Each wall is flat, endless, passes through zero and stands at right angles to its row. A trip goes straight from one point to another. Which walls does it cross, in order?

Walls:
(1): |  .48 | -.54 |
(2): | -.18 |  .01 |
(3): |  .42 | -.28 |
(4): | -.20 |  .20 |
(5): | -.11 |  .15 |
Trips:
| -.51 | -.12 | to |  .25 | -.21 | -> 5, 1, 4, 3, 2
| -.48 | -.20 | to |  .10 | -.06 | -> 5, 1, 4, 3, 2
| .07 | .20 | to | -.15 |  .01 | -> 2
| -.43 | -.40 | to | -.25 | -.28 | -> 4

Walls:
(1): | .26 | .58 | .33 | .35 |
(2): | -.15 |  .16 | -.16 |  .08 |
(3): |  .49 |  .17 | -.48 | -.34 |
(4): |  .36 | -.17 | -.22 |  .24 |
(5): |  .19 | -.13 |  .15 |  .07 |
(6): | -.09 | -.11 | -.08 | -.76 |
Trips:
| -.16 |  .31 |  .24 |  .44 | to |  .14 |  .08 | -.72 | -.08 | -> 4, 3, 1, 6
| -.54 |  .47 | -.04 | -.23 | to | -.32 | -.15 | -.20 | -.64 | -> 1, 3
| -.12 | -.01 |  .11 |  .85 | to | -.32 | -.50 | -.44 | -.41 | -> 1, 5, 6, 3, 4
| -.44 | -.21 |  .03 | -.12 | to | -.09 |  .07 | -.21 | -.08 | -> 3
|  .05 | -.46 | -.05 |  .26 | to |  .11 | -.06 | -.08 | -.04 | -> 3, 6
| -.12 |  .13 |  .80 |  .24 | to |  .46 |  .23 | -.46 |  .49 | -> 4, 2, 3
| -.04 | -.28 | -.21 | -.10 | to | -.04 | -.39 |  .19 | -.09 | -> 5, 3, 4

Walls:
(1): |  .05 | -.29 |  .58 | -.19 | -.27 | -.05 |  .29 | -.08 |
(2): |  .58 | -.29 |  .01 | -.11 |  .03 |  .21 | -.66 | -.36 |
(3): |  .17 |  .04 |  .14 | -.08 | -.12 | -.07 |  .20 |  .23 |
(4): | -.01 | -.14 |  .33 |  .12 | -.07 | -.26 |  .30 | -.29 |
(5): |  .38 | -.11 | -.55 |  .05 |  .41 | -.49 | -.18 | -.04 |
(6): |  .08 |  .06 |  .20 |  .02 | -.16 |  .39 |  .13 | -.02 |
Trips:
| -.31 | -.17 | -.41 | -.41 |  .08 |  .00 | -.33 | -.37 | to |  .03 |  .29 | -.36 | -.29 | -.26 |  .01 |  .16 |  .03 | -> 2, 3, 6
| -.26 | -.41 | -.36 | -.02 | -.17 |  .10 | -.29 | -.09 | to |  .33 |  .26 |  .09 | -.02 | -.21 |  .07 | -.24 | -.11 | -> 6, 5, 3
| -.27 | -.12 | -.75 |  .29 | -.12 | -.02 | -.43 | -.14 | to |  .28 | -.41 | -.23 |  .08 |  .34 | -.01 |  .10 |  .07 | -> none
| -.20 | -.30 |  .17 | -.94 | -.28 | -.09 | -.34 | -.35 | to | -.30 | -.47 |  .10 | -.25 | -.17 | -.14 | -.25 |  .08 | -> none
| -.09 |  .01 |  .16 |  .15 | -.15 | -.23 | -.23 |  .14 | to |  .11 | -.12 | -.34 | -.12 | -.30 |  .19 | -.03 | -.05 | -> 2, 4, 1, 3, 5, 6

Walls:
(1): |  .00 | -.10 | -.12 |  .35 |  .52 | -.10 |  .47 | -.18 |  .34 | -.26 |  .13 |
(2): | -.10 |  .15 |  .59 |  .38 |  .11 |  .26 |  .68 |  .54 | -.10 |  .05 |  .46 |
(3): | -.11 |  .28 | -.13 | -.22 |  .45 | -.09 | -.05 | -.12 | -.05 | -.11 | -.09 |
(4): |  .20 |  .14 |  .20 | -.16 |  .30 |  .09 |  .14 | -.62 |  .15 | -.32 |  .00 |
(5): | -.47 | -.08 |  .20 |  .21 | -.54 | -.14 |  .36 |  .62 |  .12 |  .34 | -.17 |
(6): | -.27 | -.08 | -.19 |  .08 | -.42 | -.44 |  .05 |  .44 | -.18 | -.04 |  .00 |
(7): |  .30 |  .44 |  .36 | -.17 |  .10 | -.02 | -.28 | -.13 |  .43 | -.23 |  .04 |
(8): |  .23 |  .12 |  .08 |  .25 |  .44 | -.01 |  .47 |  .94 | -.35 |  .03 |  .22 |
(9): |  .27 |  .50 |  .55 | -.16 |  .26 |  .06 | -.12 | -.05 |  .43 |  .10 | -.67 |
(10): |  .09 | -.46 | -.43 | -.50 | -.42 |  .34 | -.34 | -.04 |  .37 |  .06 | -.14 |
Trips:
| -.05 | -.20 |  .10 | -.01 | -.18 |  .18 |  .30 | -.24 |  .12 |  .23 | -.04 | to |  .14 |  .16 | -.03 |  .09 | -.66 | -.76 |  .25 | -.12 |  .23 | -.56 | -.06 | -> 6, 2, 7, 10
| -.18 |  .19 |  .53 |  .09 | -.32 |  .07 | -.01 | -.27 | -.01 | -.56 |  .48 | to |  .05 |  .11 |  .48 | -.04 | -.36 |  .41 | -.36 | -.55 | -.13 | -.39 | -.04 | -> 1, 9, 2, 10
| -.07 | -.12 |  .19 | -.04 |  .76 |  .12 |  .05 |  .00 |  .16 |  .54 |  .30 | to | -.29 |  .05 | -.34 | -.05 |  .34 | -.43 | -.69 |  .40 | -.48 | -.34 |  .05 | -> 7, 4, 9, 2, 6, 1
|  .30 |  .13 | -.19 | -.53 |  .12 | -.18 | -.31 | -.07 |  .18 | -.47 | -.07 | to | -.27 | -.18 | -.03 | -.74 | -.13 |  .41 | -.31 | -.75 | -.58 |  .26 |  .02 | -> 9, 7
| -.01 |  .37 | -.10 |  .09 | -.04 | -.04 |  .29 |  .18 |  .15 |  .02 | -.01 | to | -.28 | -.34 | -.44 | -.01 |  .29 | -.21 |  .07 | -.07 |  .22 | -.06 | -.14 | -> 7, 9, 2, 10, 8, 5

Walls:
(1): |  .34 | -.17 | -.07 |  .18 | -.94 |  .08 |  .19 |  .52 | -.50 |  .16 | -.48 | -.37 |  .03 | -.24 |
(2): | -.01 | -.01 |  .06 | -.29 |  .01 |  .08 | -.16 | -.38 |  .27 | -.20 | -.24 |  .44 | -.36 | -.04 |
(3): |  .17 |  .17 | -.08 |  .07 | -.24 |  .61 | -.02 | -.27 | -.13 | -.15 |  .04 | -.59 | -.26 | -.03 |
(4): | -.23 |  .21 | -.12 |  .05 | -.51 | -.14 | -.16 | -.02 | -.30 | -.03 | -.11 | -.12 | -.38 | -.08 |
(5): | -.24 | -.04 | -.05 |  .05 | -.25 |  .21 | -.12 |  .12 | -.14 |  .27 |  .24 |  .02 |  .14 | -.59 |
Trips:
|  .09 |  .19 | -.55 |  .28 | -.11 | -.57 |  .04 |  .01 |  .29 |  .26 |  .09 |  .13 | -.18 |  .21 | to | -.24 | -.04 | -.24 | -.21 | -.09 | -.17 | -.05 |  .39 |  .20 | -.11 | -.33 | -.02 | -.26 |  .40 | -> 2, 1
|  .51 | -.39 | -.03 | -.38 | -.47 | -.48 |  .15 |  .22 |  .08 | -.14 |  .37 |  .42 | -.37 |  .32 | to | -.18 |  .16 | -.07 | -.03 |  .25 | -.22 |  .35 |  .12 | -.45 | -.10 |  .18 | -.53 | -.25 | -.26 | -> 2, 3, 5
| -.09 |  .02 |  .05 | -.09 |  .41 | -.26 |  .37 |  .09 | -.13 | -.14 |  .03 |  .07 |  .09 | -.14 | to | -.13 |  .17 |  .18 |  .26 |  .04 |  .18 |  .27 | -.32 | -.18 |  .34 |  .10 | -.16 | -.12 |  .02 | -> 5, 3, 4
| -.40 | -.41 |  .15 |  .29 |  .12 |  .27 |  .07 |  .04 |  .30 |  .00 | -.19 | -.20 | -.58 | -.02 | to |  .21 |  .21 | -.34 | -.01 | -.30 | -.07 |  .38 | -.02 |  .02 | -.24 | -.13 |  .37 |  .07 | -.04 | -> 1, 3

Walls:
(1): |  .53 | -.17 |  .10 | -.28 |  .35 | -.11 |  .70 |  .10 | -.42 | -.12 |  .08 |  .26 | -.45 | -.22 |  .20 |  .08 | -.42 | -.06 |
(2): | -.19 |  .18 |  .38 |  .43 |  .60 | -.21 |  .02 | -.22 |  .27 |  .72 | -.18 | -.09 |  .29 | -.63 |  .17 | -.06 |  .16 | -.41 |
(3): | -.33 |  .30 | -.01 |  .19 | -.44 |  .29 | -.51 | -.67 | -.45 |  .39 |  .02 |  .04 | -.18 |  .62 |  .34 | -.28 | -.37 | -.54 |
(4): | -.33 |  .11 |  .43 |  .68 |  .50 |  .03 | -.21 |  .14 |  .13 |  .04 |  .45 |  .08 |  .00 |  .06 |  .47 |  .27 |  .02 |  .17 |
(5): |  .28 | -.48 |  .28 | -.45 |  .33 |  .47 |  .01 |  .18 |  .17 | -.34 |  .15 | -.73 | -.28 |  .06 |  .15 | -.18 |  .00 | -.23 |
(6): |  .16 |  .06 |  .43 | -.65 | -.67 |  .12 | -.34 |  .21 |  .55 | -.51 | -.28 |  .21 |  .16 |  .00 |  .18 |  .06 | -.22 | -.04 |
(7): |  .31 |  .03 |  .05 |  .42 |  .17 |  .07 | -.40 | -.03 | -.21 |  .16 |  .17 | -.17 | -.12 | -.07 |  .14 |  .01 |  .34 | -.32 |
(8): |  .12 | -.38 | -.53 | -.19 | -.14 |  .08 |  .11 | -.25 | -.01 |  .16 |  .93 |  .33 | -.32 | -.10 | -.18 | -.28 |  .14 | -.25 |
(9): | -.47 |  .19 | -.11 | -.24 |  .08 |  .10 |  .06 | -.18 | -.16 | -.37 | -.30 |  .10 | -.26 | -.46 |  .80 |  .28 | -.34 | -.07 |
(10): | -.09 |  .06 | -.05 |  .12 | -.30 | -.68 | -.04 | -.12 | -.03 | -.30 | -.01 |  .39 |  .11 |  .55 | -.21 | -.15 | -.75 | -.10 |
Trips:
|  .16 | -.03 | -.16 |  .37 | -.15 |  .57 |  .10 | -.13 |  .47 | -.42 |  .19 |  .00 |  .30 |  .31 |  .21 |  .03 | -.70 | -.13 | to |  .01 |  .12 | -.21 |  .29 | -.27 | -.33 | -.22 | -.51 | -.17 | -.09 | -.56 | -.63 |  .00 |  .70 | -.10 | -.32 |  .37 |  .10 | -> 8, 9, 4, 7, 6, 5
|  .35 | -.61 | -.05 |  .01 | -.54 | -.34 | -.15 |  .19 | -.46 | -.39 |  .08 |  .07 |  .01 |  .10 |  .12 | -.02 |  .26 |  .16 | to | -.23 | -.31 | -.01 | -.27 | -.43 | -.49 | -.09 | -.12 | -.22 | -.26 |  .31 |  .04 |  .16 | -.31 |  .22 |  .04 |  .92 |  .13 | -> 5, 1, 10, 9
| -.38 |  .02 | -.28 | -.61 |  .23 | -.46 | -.02 | -.18 |  .12 |  .05 |  .40 |  .21 |  .04 |  .04 | -.16 | -.08 | -.63 |  .44 | to | -.18 | -.15 | -.08 |  .41 |  .51 |  .19 | -.06 |  .32 |  .36 | -.12 | -.17 |  .14 | -.11 |  .34 | -.21 | -.06 | -.09 |  .26 | -> 6, 4, 9, 1, 8, 5

Walls:
(1): |  .14 |  .24 |  .29 | -.25 | -.31 | -.14 | -.40 |  .24 | -.03 | -.40 | -.01 | -.29 | -.33 | -.34 |  .31 |  .57 |  .21 | -.01 | -.61 |  .13 |  .11 | -.34 |  .26 |  .37 |
(2): |  .00 | -.02 |  .60 | -.51 | -.08 |  .06 | -.24 | -.09 |  .50 |  .24 | -.73 | -.02 |  .23 | -.24 | -.06 |  .37 |  .16 | -.11 |  .06 | -.22 |  .52 | -.05 |  .35 | -.48 |
(3): | -.34 |  .48 | -.11 | -.08 | -.09 |  .10 |  .25 |  .28 | -.07 |  .07 |  .16 | -.33 |  .60 |  .26 |  .11 | -.22 | -.57 |  .28 |  .30 |  .08 |  .25 |  .36 |  .15 | -.04 |
(4): |  .01 |  .19 | -.46 | -.28 | -.42 | -.41 | -.08 | -.21 |  .32 |  .04 |  .04 |  .41 | -.12 | -.16 |  .16 |  .17 | -.33 |  .35 |  .20 |  .05 | -.46 |  .43 |  .48 | -.10 |
(5): |  .07 |  .03 | -.15 |  .28 | -.05 | -.06 | -.02 | -.17 | -.02 |  .07 |  .05 | -.39 | -.01 |  .35 | -.18 |  .07 |  .16 |  .53 | -.12 | -.14 | -.15 |  .17 |  .19 |  .34 |
(6): |  .18 | -.03 |  .72 |  .19 |  .41 |  .08 | -.64 |  .27 | -.30 |  .64 | -.34 |  .36 | -.29 |  .11 | -.37 | -.13 |  .25 | -.27 |  .14 | -.27 |  .58 |  .61 | -.47 |  .61 |
(7): |  .42 |  .03 | -.30 |  .13 |  .12 | -.04 |  .42 | -.24 |  .03 | -.90 |  .42 |  .13 |  .55 |  .13 | -.50 | -.69 |  .21 | -.02 | -.41 |  .39 |  .02 | -.18 | -.71 |  .18 |
Trips:
|  .00 | -.35 | -.16 | -.30 |  .55 | -.38 |  .09 | -.21 |  .31 |  .04 |  .10 |  .48 | -.06 |  .17 |  .08 | -.68 |  .20 | -.06 |  .10 | -.26 |  .02 | -.02 |  .29 | -.11 | to | -.28 |  .63 |  .48 |  .18 |  .67 |  .14 |  .24 | -.36 |  .31 | -.14 | -.07 | -.30 | -.02 |  .01 | -.10 |  .26 | -.64 | -.03 |  .23 | -.30 |  .10 |  .27 | -.36 |  .51 | -> 3, 4, 5, 7
|  .27 | -.43 | -.09 | -.10 | -.15 |  .31 | -.59 | -.53 |  .29 |  .19 |  .23 | -.23 | -.37 | -.49 | -.02 | -.18 |  .08 |  .09 | -.47 | -.23 |  .06 | -.14 |  .29 | -.17 | to | -.35 | -.24 |  .01 |  .13 | -.09 | -.33 | -.07 | -.10 | -.11 | -.24 |  .22 | -.03 |  .36 | -.05 |  .30 | -.66 |  .34 |  .28 | -.15 |  .16 | -.35 | -.11 | -.10 |  .30 | -> 7, 2, 4, 1, 3
| -.41 | -.43 | -.35 |  .24 |  .71 | -.28 |  .47 |  .42 | -.25 | -.24 | -.30 |  .19 | -.80 |  .00 |  .32 | -.64 |  .17 | -.43 | -.15 |  .54 |  .10 |  .06 | -.16 |  .16 | to |  .26 | -.16 |  .32 | -.59 |  .39 | -.94 |  .16 |  .19 |  .35 |  .24 | -.19 | -.01 | -.49 | -.30 | -.22 | -.40 | -.12 | -.35 | -.01 | -.59 |  .25 |  .31 | -.46 | -.23 | -> 2, 7
| -.08 | -.09 | -.34 | -.03 |  .23 |  .11 | -.18 | -.05 |  .26 | -.51 | -.18 | -.22 |  .28 |  .25 | -.41 |  .17 | -.25 |  .20 | -.11 |  .59 | -.01 |  .14 |  .32 |  .09 | to |  .02 | -.41 | -.28 |  .14 |  .14 |  .34 |  .92 |  .03 |  .35 | -.74 | -.09 |  .22 |  .19 |  .26 |  .43 | -.32 |  .07 |  .41 |  .36 | -.04 |  .18 |  .34 | -.02 |  .11 | -> 1

Walls:
(1): |  .02 |  .11 | -.09 |  .38 | -.19 |  .07 |  .20 | -.07 | -.04 |  .35 | -.10 |  .07 |  .09 |  .00 | -.54 |  .36 | -.44 |  .26 |  .54 | -.42 | -.12 | -.15 | -.18 |  .44 | -.19 | -.32 | -.09 | -.27 | -.07 | -.07 | -.02 |  .04 |  .17 |  .36 |  .02 |  .42 | -.29 |  .15 |  .10 | -.35 | -.08 |  .09 | -.43 | -.16 | -.11 | -.11 |  .03 |  .31 |
(2): |  .05 |  .18 | -.06 |  .28 |  .34 |  .25 |  .32 | -.16 | -.40 |  .23 | -.62 |  .19 |  .14 |  .52 | -.08 |  .29 | -.69 |  .10 | -.28 | -.40 |  .23 |  .26 | -.10 | -.15 |  .13 | -.20 | -.10 | -.03 | -.02 |  .27 |  .36 | -.27 | -.21 | -.24 | -.18 | -.19 |  .17 | -.58 |  .18 |  .19 | -.23 | -.20 |  .10 | -.20 | -.01 |  .15 |  .34 |  .30 |
(3): | -.30 | -.58 |  .39 | -.21 | -.61 | -.09 | -.40 | -.25 |  .06 |  .08 | -.38 | -.27 |  .25 |  .30 |  .12 |  .02 |  .06 |  .12 | -.11 |  .13 |  .28 |  .04 |  .01 |  .20 |  .31 | -.15 | -.02 | -.04 |  .29 | -.02 | -.75 |  .10 | -.18 | -.06 |  .29 |  .57 |  .17 | -.02 | -.18 |  .02 |  .41 | -.13 | -.27 |  .08 |  .61 | -.09 |  .39 | -.49 |
(4): | -.04 | -.11 |  .09 |  .09 |  .21 | -.05 | -.38 | -.19 | -.02 |  .27 |  .18 | -.39 |  .38 | -.04 | -.13 |  .46 |  .08 | -.07 | -.21 | -.19 |  .04 | -.16 | -.65 | -.10 |  .33 |  .51 | -.32 | -.71 | -.27 | -.10 | -.27 | -.52 |  .75 |  .12 | -.30 | -.01 |  .13 |  .03 | -.20 | -.37 | -.08 |  .35 | -.17 | -.70 | -.04 |  .44 |  .21 |  .42 |
(5): | -.27 |  .04 | -.46 | -.40 |  .20 |  .17 |  .22 | -.14 |  .58 | -.02 | -.38 | -.12 | -.37 |  .28 | -.04 | -.17 | -.19 | -.33 | -.45 |  .19 | -.58 |  .29 | -.33 |  .94 |  .32 |  .10 |  .36 | -.11 |  .31 | -.13 | -.25 |  .06 |  .03 | -.03 | -.17 |  .05 | -.04 | -.13 | -.02 | -.21 | -.51 |  .06 | -.36 | -.31 |  .23 | -.26 |  .12 |  .15 |
(6): |  .29 |  .11 |  .10 |  .00 | -.18 | -.20 |  .22 | -.33 | -.07 | -.26 | -.72 | -.03 |  .41 | -.10 |  .55 |  .91 |  .43 | -.38 | -.19 |  .12 |  .02 | -.12 | -.64 | -.14 |  .00 |  .10 | -.12 | -.04 | -.18 |  .12 |  .08 |  .41 | -.05 |  .17 |  .66 | -.08 |  .00 |  .29 | -.02 |  .44 |  .42 | -.02 | -.34 | -.30 |  .47 |  .24 | -.10 |  .25 |
(7): | -.57 |  .64 |  .14 | -.54 |  .43 | -.32 |  .50 | -.18 |  .46 |  .01 | -.06 |  .34 | -.19 |  .27 |  .18 | -.02 |  .02 | -.63 | -.02 |  .11 | -.22 | -.08 |  .30 |  .17 | -.48 |  .27 |  .10 | -.08 | -.01 |  .12 | -.01 |  .37 | -.39 | -.10 |  .15 |  .12 |  .35 |  .50 |  .28 |  .04 |  .04 | -.37 | -.35 | -.29 |  .27 | -.14 |  .01 | -.10 |
(8): | -.34 | -.50 | -.29 |  .13 |  .26 | -.64 |  .23 |  .30 | -.40 |  .15 |  .20 |  .47 |  .07 | -.36 |  .06 | -.49 | -.14 |  .01 |  .42 |  .56 | -.01 |  .13 |  .30 | -.01 |  .24 | -.25 |  .16 |  .57 |  .05 | -.25 |  .30 |  .15 | -.04 |  .17 |  .07 |  .19 | -.07 |  .02 |  .14 | -.12 | -.19 | -.12 | -.11 |  .27 |  .21 |  .21 |  .69 |  .41 |
Trips:
| -.24 |  .53 | -.34 |  .21 | -.03 | -.44 |  .38 |  .11 |  .01 | -.16 |  .05 |  .37 | -.14 | -.13 | -.10 | -.07 | -.36 |  .08 |  .36 |  .13 |  .04 |  .15 |  .50 | -.04 |  .39 | -.19 | -.11 | -.26 | -.16 | -.16 | -.05 |  .57 | -.16 |  .21 | -.04 |  .23 |  .34 | -.24 | -.08 |  .10 |  .00 |  .22 | -.25 |  .00 | -.50 |  .52 | -.42 | -.01 | to | -.02 |  .10 | -.56 |  .31 | -.42 |  .04 |  .02 |  .18 |  .38 | -.09 |  .19 |  .09 | -.32 | -.06 | -.14 |  .04 |  .00 | -.04 |  .38 |  .22 |  .19 |  .09 |  .18 | -.25 | -.37 |  .14 | -.17 | -.13 | -.14 |  .06 |  .10 | -.20 | -.10 | -.27 |  .02 | -.57 |  .00 | -.37 | -.48 |  .10 |  .18 |  .15 |  .10 |  .66 | -.16 | -.15 |  .02 |  .17 | -> 2, 7, 1, 8
|  .40 | -.48 | -.53 | -.03 |  .08 | -.14 | -.20 | -.03 | -.08 |  .25 |  .07 | -.56 | -.17 | -.19 | -.32 | -.60 |  .08 | -.14 | -.25 |  .05 |  .34 |  .50 |  .02 | -.10 | -.60 |  .19 | -.27 | -.58 |  .58 | -.11 |  .07 | -.19 | -.39 |  .17 | -.12 | -.31 |  .04 | -.02 | -.17 |  .09 |  .32 | -.17 | -.18 |  .20 | -.03 |  .12 | -.12 | -.25 | to |  .01 |  .18 | -.45 | -.48 |  .33 |  .08 |  .19 |  .45 | -.17 |  .13 | -.03 | -.02 |  .62 | -.12 | -.11 |  .06 | -.58 |  .52 | -.19 | -.17 | -.01 | -.20 | -.24 | -.24 |  .25 | -.16 | -.34 | -.11 |  .18 |  .02 |  .31 | -.60 | -.09 | -.42 |  .11 |  .13 | -.59 |  .22 |  .01 | -.23 |  .27 | -.17 |  .08 |  .12 | -.21 |  .27 | -.42 |  .24 | -> 4, 3, 2, 1
|  .21 | -.18 |  .17 |  .12 |  .56 | -.10 | -.04 |  .20 |  .41 | -.41 |  .10 | -.21 | -.57 | -.12 |  .43 |  .10 | -.18 | -.13 |  .19 |  .16 |  .28 |  .28 | -.12 |  .00 | -.09 |  .07 |  .25 |  .22 | -.16 |  .07 | -.01 |  .11 | -.26 | -.24 |  .12 | -.04 | -.28 | -.24 |  .40 | -.41 |  .19 |  .10 |  .73 | -.15 |  .23 |  .02 | -.08 | -.02 | to | -.19 |  .25 | -.12 | -.22 |  .07 | -.05 |  .03 |  .07 |  .22 | -.08 |  .29 |  .20 | -.29 |  .20 | -.34 | -.50 |  .15 |  .02 | -.38 | -.62 | -.28 |  .06 |  .03 | -.03 | -.07 |  .16 | -.70 | -.11 | -.01 | -.62 |  .15 | -.34 | -.19 |  .54 |  .37 |  .14 | -.04 | -.13 |  .11 | -.10 | -.38 | -.46 | -.05 | -.25 | -.18 | -.11 | -.17 | -.05 | -> 8, 1, 4
